Each point is reached from the start by the listed moves, each made once or not at all, plus a little noise. Is the number of moves made odd or even? Then give how often each move was made.

Moves:
(1): [ 30.1 -13.0  -9.4  -1.3]
(2): [-2.1 -2.0 15.9 -8.3]
Start: [  6.3  -7.4 -11.7   4.1]
Points:
[  3.7 -11.7   3.4  -4.1] => odd (0, 1)
[ 34.3 -22.0 -21.0   3.3] => odd (1, 0)
[ 34.7 -22.7  -4.5  -5.1] => even (1, 1)

Moves:
(1): [ -7.9 -10.5   2.7  -7.8  16.6   4.0  -5.0  -6.6]
(2): [ -0.1  -0.2  16.3   6.6  15.7 -22.1  12.5  -6.8]
(3): [-12.7 -12.9 -16.1   8.3 -16.9  -5.7  13.6  16.9]
(4): [ 19.3 -17.5  21.3 -22.6   5.5   4.3  15.6   0.4]
(5): [ 12.6   6.1 -12.1  -2.3  14.4  -2.2   5.6   9.2]
(6): [-14.6  27.4  -7.9  -2.5 -23.9   2.3   6.4   8.0]
Start: [-0.6 -5.2  5.1  0.5 -2.5 -5.3  8.1 -4.7]
Points:
[-38.1  -1.3  -0.6   5.8 -10.4 -23.1  35.6   8.6] => even (1, 1, 1, 0, 0, 1)
[-27.9   8.5 -20.2   7.9 -45.0  -8.6  29.5  21.2] => even (0, 0, 1, 0, 0, 1)
[-13.6 -16.2  -8.8   8.9 -18.4  -9.7  21.7  14.4] => odd (0, 0, 1, 0, 0, 0)
[-14.4  22.7  11.4   5.7 -10.4 -25.5  28.1  -3.5] => even (0, 1, 0, 0, 0, 1)
[ 20.5  10.0   7.1 -29.0  -7.6  -5.0  36.7  13.3] => odd (0, 0, 0, 1, 1, 1)
